Rows are points. Any point is a mix of the corners, with weights that add up to 1. It lies inside the corners' shape when no weight is negative. Say inside or outside, and name the corners with a negative weight.

Corners:
(1): [ 16 -41 -52]
(2): [ 24 -66  87]
(3): [35 23 53]
(4): [-24  42 -38]
Points:
[-3 29 -7] => inside
[18 23 25] => inside
[ -2 -36 -29] => outside (3)
[-14  -6 -40] => outside (3)
[ 20 -26 -19] => inside
[ 1 -9  9] => inside
[ 32 -43  21] => outside (4)

Corners:
(1): [-27   4  13 -51  15 -36]
(2): [ 55 -26 -42  34 -81 -57]
(3): [-68  -8  36  64  47   5]
(4): [  3  23 -33  58  16  47]
(5): [-37  -3  64   5  31  41]
(6): [ 75 -68 -59 -27 -31 -44]
(7): [-29 -40 -40 -20 -25  28]
Points:
[  8 -41  -8 -21 -19 -24] => outside (4)
[-16  -3   4 -32   5 -30] => inside
[-29 -14  33   5 -13 -14] => outside (4, 6)
[-50 -10  23  51  33   4] => inside
[ -6 -24  -4   1 -12   7] => inside
[ 18 -41 -20  -8 -20 -22] => outside (4)
[ 29 -25 -35  15 -32 -19] => inside
[ 20 -18 -21  32 -38 -27] => inside

Corners:
(1): [-37 -53  -5 -23   4  48  -5  85  50  35  51]
(2): [-60  27  62 -18 -12 -33 -11  29 -23  74  18]
(3): [ 31  -9 -12 -13  63   2  50 -91  93 -21 -26]
(4): [-32  41 -60  19  49  27 -13 -65  36 -46  -2]
(5): [-49  17  68 -12 -19 -48  52  23 -13 -26   1]
(6): [-20 -37  54  22 -34 -37 -26 -12 -56   6 -29]
(7): [-23  -8  -5 -70 -47 -38 -24  29 -12  26  31]
(8): [ 10  37 -15  62   2 -80  60 -36  39  -3 -15]
(9): [-20  19  83  -5 -12 -81 -51  52 -26  12 -58]
(10): [-39   1  36 -16 -50  44 -41  19  69  30   3]
(11): [ 80  21 -30  36  47  54  57 -38  57 -42  24]
(12): [ 10  -1   5  23  34  15 -21 -61  65 -51  68]
Points:
[-14  12   0  13  17  14  14 -31  40 -17  13] => outside (7, 9)
[  3 -12   4  -7  26   1  18 -27  51  -4  -4] => inside
[-41 -10  18  -8 -19 -18 -13  13   4   5 -11] => outside (2, 11, 12)
[-57  -2  35 -24 -22 -40   4  29  -2  23 -19] => outside (11, 12)
[-33  26   5  14  30  -6   6 -21  41  -7   0] => outside (6, 7, 11)
[-32   9  21  -3 -32 -20  -5  27   7  20  -1] => outside (3, 12)
[-19  13  -5   1  12   7  18 -26  30   0  23] => outside (9)
[ -7   5  21 -13  -4 -30  -8   6  13   4  -4] => inside
[-12   2  11   8   5  -8   9   0  20  -6   6] => inside

Corners:
(1): [-35 -20 -19  18 -97 -57  17   4  83 -23  74  31 -47 -74]
(2): [-63 -33  22  51 -11   7 -25  33  23   8  -5 -27   1 -53]
(3): [ -2  24 -68 -32  51 -14  29  23  24 -52  62  17  55  40]
(4): [-108   -4   -9   63  -21  -57   -3   18  -33   31   38  -12  -10   14]
(5): [ 26   7  -4  19  76 -13 -30 -42  43  72  20  57   2 -20]
(6): [ 12   4 -17  44  39  11  41 -14 -34  35  57  -9 -25 -11]
(7): [-70 -19   4  15 -64  43 -19 -53 -27  21  38   5  43  17]
(8): [-12 -14  -7  54 -17   5 -28  14  39 -16  42 -17 -49  64]
(9): [ 30  11  13  62  26   6 -61  10  -6   7  61  11  35  10]
(10): [ -4 -50  87 -62   9  11 -17  86  16  39 -17  -6  38  16]
(11): [  7  45  31  -9  20   5 -29  12  29  24  -2  14 -24 -20]
(12): [ 39   9 -38  15  70 -97  47  13   3 -76   7  18 -19 -12]
(13): [ 50  10  19  33 -73   6   1 -44  61  38 -17 -99 -12   3]
(14): [ 53  15  28   8 -23  40 -10  94   2  -3   1  30  50  22]
(15): [-44 -20 -16 -60  -1 -60 -61  48   6  99 -13  -8 -33  34]
Points:
[  0   2  -5  15   5 -13  -3   1  23  14  21  -5   0  -3] => inside
[ -1  -5  36 -16 -38 -12  -5  37   0  32   2 -15  14   4] => outside (2, 3, 5, 8)
[  5   1  -3  15  30 -18 -22  -6  25  39  23  23  -2  -6] => inside
[ 16  13 -17 -47  39 -10   9  26  18   9  28  37   2  18] => outside (2, 4, 9, 13)
[ 0  4 -4 31 19 -7  8 -2  3 -6 22 -4 13  4] => outside (1, 15)
[-13  -5   2  15 -14  -9 -27  16  20  30  27  -4  -6  10] => outside (12)
[-10   4  -8  25  -5 -19 -10   7  15  18  25  -5 -12   4] => outside (10)
